Every row gives one point. Examples show where two turns around zero, p and q, send a point. Write where each new point lands after one turn and then the other. Backwards means that the second turn is done in reverse. Each puzzle has new turns, and all numbers are rounded.

Turn p:
[  3 -48] => [39 28]
[ 9 21] => [-23  -3]
[25  4] => [-16  19]
[-22   2] => [ 10 -20]
[-15  21] => [-10 -24]
Turn q:
[11 18] => [21  0]
[ -5 -42] => [-38 -18]
[-6 24] => [17 18]
Where do these land?
q, then p: [-33  25] => [-37 -18]
q, then p backwards: [ 23 -12] => [-23  12]
q, then p: [  7 -29] => [29 -7]
q, then p: [ 16 -12] => [18  9]
p, then q: [-14  28] => [-31   0]

Turn p:
[39 23] => [-38  24]
[-10 -10] => [13 -4]
[-13 -20] => [24 -2]
[-1 -3] => [3 0]
[-15  10] => [ -2 -18]
Turn q:
[-48   7] => [-44 -21]
[ 7 11] => [ 0 13]
[ 9 -6] => [11  0]
[16 -8] => [18  2]
[16 -3] => [15  6]
Where do these land?
p, then q backwards: [-20  -9] => [  7 -21]
p, then q: [21 -5] => [-16  14]
q, then p: [-5 -1] => [ 5 -2]
q, then p: [-30   5] => [ 24 -19]
p, then q: [35  9] => [-35   9]

Turn p:
[  2 -19 -10] => [-10  19   5]
[-25  24   7] => [ 18 -14 -27]
[48 -1 11] => [-14 -18  44]
[-21  11  -6] => [  5  -1 -24]
[ 15 -17 -16] => [-21  13  12]
[-19   2  14] => [ 21   2 -10]
Turn q:
[  6 -15 -19] => [-3 23  9]
[-10 -21  -3] => [16 10 14]
[ 8 14 42] => [ -7 -44   5]
[ -4  22 -19] => [ -6  10 -27]
Where do these land?
p, then q: [ 12 -12 -35] => [ 29  -5 -25]
p, then q: [ 2 44 13] => [ 4 26 38]
q, then p: [ 6 -5  9] => [10  5  5]
q, then p backwards: [  5 -17  -4] => [  8 -15   5]
q, then p: [-25  -9  17] => [-9  1 30]

Turn p:
[ 3 12  3] => [-1 -6 11]
[-8 -8 17] => [-18  -1  -9]
[ 9 -2  9] => [ -3 -12  -4]
[-14   5  19] => [-24   1   5]
[ 10  -7 -48] => [46 18 -3]
Turn q:
[-9 18 10] => [ 20 -10   0]
[-19   8 -28] => [-1 -6 34]
[-15   5  17] => [ 10 -20  -8]
[ 31 -25  15] => [-19  21 -32]
[10  8 -5] => [ 6 12  3]
[  2 -15  -9] => [-17   4   3]
Where do these land?
p, then q: [ 4 -8 19] => [-15 -10  11]
q, then p: [  5  -6 -22] => [-20   0  12]
p, then q: [17 15 -2] => [-11   3 -20]
p, then q: [-19  -8 -22] => [27 12  7]
q, then p backwards: [ 16 -17   5] => [-15 -16   8]
p, then q: [-23  24  21] => [ 11 -37  -8]

Turn p:
[-11  12 -19 -11] => [  0 -24 -12   2]
[-12 -33  11  23] => [-4  9 42 -6]
[ -4   5 -16  14] => [-16 -11   0 -11]
[ -3  24   9 -24] => [ 24  -4 -25   2]
[-17   1   4  30] => [ -5  -2  17 -30]
[ 48  -9  11 -31] => [ -1  34 -22  43]
Turn q:
[  2 -23  21  21] => [ 33 -16 -10  -4]
[ -5  19 -31  -3] => [-17  28  16   3]
[-11   0 -16 -19] => [-18  16 -10   8]
[-16  27  -8 -11] => [-22   7  15  20]
[ 30 -24  34  12] => [ 24 -36 -12 -28]
Where do these land?
p, then q backwards: [  9 -17  -5  30] => [ 12  26 -19 -11]
p, then q: [ -5 -27  -9  -7] => [ 25 -16   1   5]
q, then p: [ 25 -15 -12  12] => [ 11  -1 -23  23]
p, then q: [-17  44  -4  -7] => [-18  27 -25 -25]
p, then q backwards: [  2 -14   8  11] => [  2  13 -13   6]
q, then p backwards: [-14  29  21 -40] => [ 14 -18 -51  -2]

Turn p:
[ 4 10 11  7 -9  2] => [-9  1  0 13 -8 -8]
[-10   0  10 -14 -10   6] => [ -9   1   3  -2  14 -15]
[ -8   6 -13   8  48 -27] => [ 28  16 -32   1   7  35]
[-5 -7  1  3 13 11] => [14 10  8  0  4  1]
[ 10   8  -4 -13 -10  12] => [-15  -9  15   4   6   3]
[  8 -18   2  -9  -8   3] => [ -7   2  12 -18  -3  -4]
[ -9   7 -13  22 -15  -9] => [ 11 -22 -12   9 -15  -8]
[ 10  -5   5  -4 -10   2] => [-12   0   7  -5  -6  -4]
Turn q:
[ 10  -1 -19   1  -8   3] => [-12   4  -1   0  17 -10]
[  0 -28 -18  -8  -3   6] => [ -8 -12  23  11  16 -12]
[ 11   5  26 -12   7 -12] => [ -9  -9 -10   3 -27  12]
[15  3 12  9 -1  6] => [ -8  16  -2   3 -13   0]
[-5  1 -3 16 11 -3] => [13  9 -3 10  5  6]
[-12   9   1 -24   7  16] => [ -2 -11  13 -24   1  16]
[-20  11   1  19 -13 -16] => [ 28   3 -19  -3   1 -13]
Where do these land?
q, then p: [-11 -18  13  25  11  18] => [-23  11   1  25 -20  -4]
q, then p backwards: [ -4  16 -26   0  -4  -1] => [-18  -1  -1 -23   7  -8]
p, then q: [ -7 -12   7  -2   9  21] => [ -6   3 -15   1 -18  14]
p, then q: [  3  -4 -14  -5 -11 -15] => [ -4 -14  16   0   7  -7]
q, then p: [12 -1  9 -1 11 -2] => [  6  -8   6   8  -2 -12]
p, then q: [  1   9  24 -10  -6 -12] => [ 21  -7 -10  -7  17   5]
p, then q: [ 13   1  17   2 -14   0] => [ 19  -7  -8  -9  -3 -10]
q, then p: [ -7  10 -30  -9   3 -10] => [ 20  13   6 -11  10  21]

Turn p:
[-25  -6   6  14 -15   9] => [ -2  15  16   1 -26   2]
[ 21 -16 -13 -38  15  -3] => [ -7 -33   3 -19  31  -6]
[-10  21  23  14 -34  -4] => [11 46  1 -4 -9  8]
[  2   3 -27 -22  18 -15] => [ 13 -27  -5  -4  15 -25]
[ 25 -12 -19  -6   0 -19] => [  5 -22 -23 -21   7   0]
[  7  22  10  30 -25  31] => [-28  43 -15  12 -14   3]
[-19 -11  20   8  40   1] => [  8 -21  22  35  -4  18]
Turn q:
[-19  13  10   1 -21  -4] => [ 17  17   1   7  10 -18]
[-2  0 -5 -1 34  0] => [-19  -4 -23  -4   1  16]
[ 22 -16  19 -46   7  -2] => [ -5 -37   2 -39  15 -13]
[-16  32 -11  11 -26  32] => [ 18  20 -10  22 -32 -30]
[ 15   3 -10  17   4 -26] => [-17  -3  15  22  11  13]
[ 13 -30 -23  38   4  -3] => [ -8   7  25  10 -19  43]
[  4   4  48 -29  -3  -2] => [ 26 -27 -12 -18  31 -19]
[-17  -7 -28  10   1   5] => [-12  27   2  -1 -18   8]
Where do these land?
p, then q: [-14  -6  25  -8 -11 -46] => [  3 -53   2  -2 -15 -11]
p, then q backwards: [ 24  -8 -24  46  -7  17] => [ -2  19 -27  -2  41  29]
q, then p: [  1   0  26 -18  14  -7] => [ -3 -34   3   0   7  -5]
q, then p: [ 25  12 -22  16   3  30] => [ -6  22  -2 -27 -33   8]
q, then p backwards: [  1   2  -8 -11  -6 -23] => [  1   5   2 -19   0  19]
q, then p backwards: [  5 -11  21 -10 -35 -14] => [-21   4   4 -37   3 -15]
q, then p: [-21  -8 -23  -9  34  27] => [ -6  12  11 -21  -5 -47]
p, then q: [-20  19   4  -5   8  15] => [10  1 -4 23 19 10]

Turn p:
[-18  -8  -1 -20  18  19  -4   3] => [16 -1 17 11  1 28 -7 -5]
[15 20  8 17 -6  6 12 -3] => [-30  -6  -8 -12  -4  -2   1   7]
[  8  -4 -10 -16   6  -5  -3  -4] => [11 -9  7 -3 13 -3  2 -9]
[-15  21  18 -10  11 -23   2   1] => [ -3   4  31   2  -3 -14  -5  23]
[ 11 -14  -5  14  -1   3   7   3] => [ -6   5 -13   0  -1   1  13 -14]
[ -4  -6   9  -4 -11  17   6   6] => [ -3   8  -3  -5 -10  12 -14  -9]
[-11 -13 -15  -6 -17   9   3  -1] => [ 20   6 -14 -11  -4  11  -3  -5]
[-13  -9  -5  -1  -5 -15  -2  12] => [15 19  0  3  2 -7  2  4]
[  0   3  -8  19  11  -9  13 -20] => [ -5 -11  -1  -5  -9  -3  29   9]
[  9  25 -15  -3   6  15 -24  16] => [ -8 -11 -10  10  33  12 -16  14]
[ 17 -13  23   9 -11 -17  -9 -12] => [ -7  -5  -5   9 -17 -32  -3 -14]
Turn q:
[ 5 12  0 -6  4 12 11 -8] => [13 -7 -7 -4  0  7 15  2]
[ 7  7 28  5  5  6 -9  0] => [ 4  8 -8  9  2 23 -7 15]
[-14   6 -16  -9   2  12 -17  -4] => [ -4   2  19   1 -16   5  16 -10]
[-11   1  -2   4   9   1   9   4] => [  7 -11   1  -2  -8   0  -7  -6]
[ 5  8  5  7  3 18  7 11] => [18 -3  6 -9  3 10 -2 10]
[ -6  -2  23   9   6   8   9 -10] => [ 15   0 -16  11 -11   7  -8  11]
[ -5 -17 -16   4   9   7   0  -3] => [ -4   0   2 -14 -19 -11  -1  -2]
[  6  -9  -1 -15  11 -48   1   9] => [-33  -6 -18  -1  20  -4 -18 -26]
[  2  -7  -2  11 -17 -42   5   6] => [-22  -8  -4  14  24 -25 -20  -3]
[  1  -8  -8 -10 -28   7   4   6] => [ 10  17  10   0  11 -19   9  -5]
[ 10   8 -12   0  -3  18 -21 -11] => [-7  7 14 -5 -7  8 24 14]
Where do these land?
q, then p backwards: [-17  10 -11  13  33  13 -10  23] => [-11   6  17 -27   3  25  16 -23]
p, then q: [ -6  -3  16  10  18 -19   7  22] => [ 13 -23   0  23   8  12 -13   5]
q, then p: [ -9  26 -13   7   2   4   0  15] => [ -8   1   7  12 -18   1  -4 -25]
q, then p: [ -9  -7  22  -2  -9  -3   6 -11] => [ -8  -4 -20   1  11  -5  12  11]
q, then p: [-6 -9 -5 -1 -6  0 15  3] => [  4  -7   2  -1   4 -17   5  -2]
p, then q: [ 15  -1   0 -24  -9   1  -8 -21] => [-23  23 -17  -4  -5  -6   1  -1]
p, then q: [ -1  -7  -9  -7 -22  -5 -11  -3] => [-22   1   2 -11  10  -2  11   1]
q, then p backwards: [-3  5 -4 23 10 -3 -3  2] => [ -4  18  10  -4   2   5  -5 -13]
p, then q backwards: [ 21  -6   5  -8 -15  13  -2  -7] => [ -8  -8  -5  -7  18 -17  13   8]
q, then p: [ 15  -8  -2 -12  -2  -1   5 -22] => [  8   6   3 -20  10   5  15   9]
